Each row is a point. Any point is a mix of the corners, with weights that add up to 1. It lies inside the corners' shape when no weight is negative. Is each point inside? If not, which corners have a negative weight?

Corners:
(1): [ 0.16 -0.44]
(2): [0.05 0.48]
(3): [ 0.52 -0.29]
Points:
[ 0.33 -0.03] => inside
[-0.01  0.45] => outside (3)
[0.19 0.30] => outside (1)
[-0.01  0.23] => outside (3)
[ 0.38 -0.54] => outside (2)
[ 0.51 -0.57] => outside (2)
[ 0.29 -0.35] => inside

Corners:
(1): [ 0.33 -0.03  0.40 -0.21  0.69  0.56 -0.48  1.21 -0.12]
(2): [-0.37 -0.10 -0.17 -0.04  0.45 -0.01  0.12 -0.03 -0.28]
(3): [ 0.50  0.30 -0.37  0.44  0.13  0.23  0.42  0.17  0.24]
(4): [ 0.28 -0.30 -0.05 -0.62 -0.25  0.91 -0.18  0.51  0.93]
(5): [-0.60 -0.44  0.73  0.04  0.85 -0.50 -0.50  0.48  0.68]
(6): [-0.11  0.46  0.56  0.51 -0.46  0.56 -0.45 -0.22 -0.38]
(7): [-0.58 -0.56  0.50 -0.21  0.15 -0.38  0.23 -0.31  0.02]
(8): [-0.03  0.21 -0.29 -0.09  0.19 -0.60 -0.19 -0.21 -0.53]
(9): [-0.58  0.15 -0.02 -0.04 -0.61  0.02  0.31  0.17 -0.40]
(10): [ 0.30 -0.03 -0.27  0.35 -0.57  0.50  0.00  0.41 -0.26]
Points:
[-0.10 -0.22  0.13 -0.23  0.02  0.13 -0.05  0.13  0.23] => inside
[-0.26 -0.18  0.41  0.15 -0.25  0.29 -0.07  0.38  0.54] => outside (1, 2, 8)
[ 0.66  0.25 -0.16  0.36 -0.16  0.66 -0.36  0.57  0.11] => outside (2, 7, 9)
[-0.45  0.23  0.15  0.25 -0.03 -0.18 -0.45  0.12 -0.83] => outside (3, 4, 7)
[ 0.05  0.18 -0.08  0.11  0.04  0.11 -0.17  0.20 -0.18] => outside (7)
[-0.18 -0.18  0.40 -0.08  0.24  0.08 -0.35  0.08 -0.02] => outside (3, 9)
[-0.48 -0.22  0.37 -0.02  0.14 -0.14 -0.28  0.03  0.19] => outside (1, 3)
[ 0.04  0.04  0.21 -0.05  0.04  0.39 -0.24  0.41 -0.03] => inside
[-0.21 -0.20 -0.01 -0.14  0.21 -0.09  0.05  0.27  0.03] => outside (6)

Corners:
(1): [-0.03  0.44  0.69 -0.32  0.77 -0.57 -0.16  0.03 -0.74 -0.10 -0.76  0.16
  0.42  0.45 -0.23  0.19  0.62 -0.07  0.14 -0.30]
(2): [-0.75  0.10 -0.68  0.03 -0.19 -0.01 -0.83 -0.50  0.00 -0.27  0.64 -0.14
 -0.24  0.06 -0.83 -0.31  0.27  0.05 -0.30  0.40]
(3): [ 0.47 -0.38 -0.51  0.57  0.45 -0.63 -0.30 -0.76  0.36  0.03  0.28  0.79
  0.21  0.32 -0.29 -0.29 -0.13  0.35 -0.29  0.22]
(4): [-0.30  0.02  0.10  0.23  0.14  0.21  0.42 -0.57  0.24  0.37  0.21 -0.29
  0.13 -0.14  0.71  0.40  0.43 -0.29  0.07 -0.70]
(5): [ 0.14  0.46  0.37  0.13 -0.40 -0.03 -0.03 -0.09  0.30  0.65  0.43  0.85
  0.41 -0.24 -0.86 -0.18 -0.10  0.18  0.43 -0.25]
(6): [-0.18 -0.69 -0.55 -0.19 -0.23  0.68 -0.25 -0.40  0.22 -0.01  0.19 -0.50
  0.22  0.28  0.42 -0.63 -0.01  0.11  0.30  0.07]
(7): [ 0.60 -0.69  0.28  0.23 -0.31  0.22  0.54 -0.15  0.66  0.14 -0.06  0.77
 -0.29  0.00  0.32 -0.06 -0.48  0.37 -0.54  0.58]
(8): [-0.32  0.34 -0.56 -0.18 -0.42  0.08  0.26 -0.02 -0.07 -0.63 -0.59 -0.18
 -0.28 -0.16  0.63 -0.15  0.61 -0.30  0.26 -0.41]
(9): [-0.07 -0.48  0.36  0.20  0.60 -0.13 -0.13 -0.61 -0.38 -0.41 -0.46 -0.18
  0.58  0.16  0.17 -0.26  0.60 -0.32  0.33 -0.38]
(10): [-0.55 -0.46  0.58 -0.73 -0.34  0.06  0.46  0.52  0.06 -0.18  0.34 -0.21
 -0.45 -0.78 -0.14  0.66  0.48  0.34 -0.50  0.73]
(11): [ 0.08 -0.34  0.27  0.12 -0.26  0.08 -0.51 -0.09 -0.02  0.56  0.56  0.34
  0.41  0.36  0.09 -0.13  0.78 -0.40  0.18 -0.57]
(12): [-0.28  0.20  0.07 -0.47 -0.18 -0.16  0.12 -0.37 -0.73 -0.22 -0.12  0.06
  0.13 -0.30  0.44 -0.44  0.43 -0.34  0.50 -0.22]
(13): [-0.02 -0.36 -0.42 -0.54  0.38  0.65  0.17  0.06 -0.31 -0.03 -0.43  0.03
  0.41 -0.16 -0.19 -0.47  0.31 -0.31  0.10  0.24]
(14): [-0.59 -0.52  0.18  0.49 -0.14 -0.07 -0.54 -0.59 -0.60  0.42  0.04 -0.26
 -0.40 -0.54  0.37  0.20  0.92  0.11  0.16 -0.68]
(15): [-0.42 -0.12  0.13 -0.08 -0.02 -0.97  0.02 -0.13 -0.11 -0.06  0.26 -0.24
 -0.33 -0.02 -0.36  0.37 -0.06 -0.13 -0.26 -0.45]
(16): [-0.95  0.42  0.01 -0.31 -0.82 -0.08 -1.05  0.67  0.12  0.81 -0.61  0.47
  0.09 -0.79 -0.42  0.28  0.62 -0.67 -0.21  0.80]
(17): [ 0.41  0.30  0.53  0.47  0.04 -0.44  0.26  0.01 -0.47  0.13  0.23 -0.13
 -0.10  0.34 -0.47 -0.51  0.17 -0.05  0.80  0.20]
(18): [-0.21 -0.10  0.50 -0.75  0.13  0.15 -0.69  0.45 -0.57 -0.50  0.49 -0.41
  0.14 -0.92 -0.67 -0.47  0.88  0.36 -0.65  0.20]
(19): [-0.63 -0.12 -0.64  0.41  0.49  0.27 -0.53  0.09 -0.38 -0.49  0.42 -0.15
  0.34 -0.17 -0.33 -0.23  0.11  0.20  0.24 -0.30]
(20): [-0.10 -0.25 -0.14 -0.70  0.62  0.05 -0.45 -0.38  0.39 -0.05 -0.44  0.79
 -0.33 -0.44 -0.14 -0.41  0.32 -0.07 -0.18  0.36]
(21): [ 0.33 -0.15 -0.61  0.55  0.20  0.77  0.18 -0.19 -0.36 -0.32 -0.41 -0.58
 -0.72 -0.36  0.62  0.68 -0.40 -0.23  0.28  0.46]
Points:
[-0.21 -0.07 -0.14 -0.12  0.00  0.10 -0.18 -0.14 -0.11 -0.03  0.07  0.05
  0.06 -0.14 -0.23 -0.19  0.31 -0.06  0.01  0.05] => inside
[-0.09 -0.11  0.18 -0.08  0.14 -0.05 -0.16 -0.10 -0.18  0.06  0.05  0.10
  0.07 -0.12 -0.21 -0.11  0.29  0.00  0.05  0.06] => outside (8)
[-0.23 -0.18 -0.05 -0.09  0.02 -0.02 -0.14 -0.17 -0.18 -0.11 -0.06 -0.08
 -0.02 -0.14  0.09 -0.10  0.35 -0.10  0.01 -0.02] => outside (5)
[ 0.07 -0.47 -0.17  0.10  0.02  0.10 -0.17 -0.12  0.22  0.20  0.16  0.46
  0.14 -0.04 -0.14 -0.22 -0.10 -0.09  0.14  0.26] => outside (1, 2, 4, 8, 14, 18)
[-0.20 -0.10 -0.07 -0.02  0.05  0.03 -0.17 -0.08  0.04  0.06  0.07  0.06
 -0.08 -0.18 -0.12  0.06  0.24  0.01 -0.09  0.04] => outside (9, 12)
[-0.16 -0.08  0.03 -0.07 -0.06 -0.08 -0.11 -0.06 -0.06  0.07  0.05  0.11
 -0.03 -0.11 -0.09 -0.01  0.28 -0.05 -0.03  0.01] => outside (9)
[-0.31 -0.13 -0.05  0.02 -0.05  0.20 -0.19 -0.31 -0.08 -0.01 -0.18  0.05
  0.01 -0.20  0.24  0.01  0.42 -0.16  0.17 -0.13] => outside (3, 13, 15, 17, 18)
[-0.14 -0.27  0.08 -0.20  0.02 -0.03 -0.26 -0.27 -0.20  0.02 -0.02  0.15
  0.07 -0.22 -0.11 -0.16  0.34 -0.05 -0.04  0.15] => outside (4, 8, 17, 19)
[-0.38  0.00 -0.05  0.04 -0.14  0.05 -0.22 -0.16 -0.10  0.04  0.08 -0.01
 -0.07 -0.13 -0.05  0.03  0.30 -0.11  0.16 -0.08] => outside (3, 13, 18)
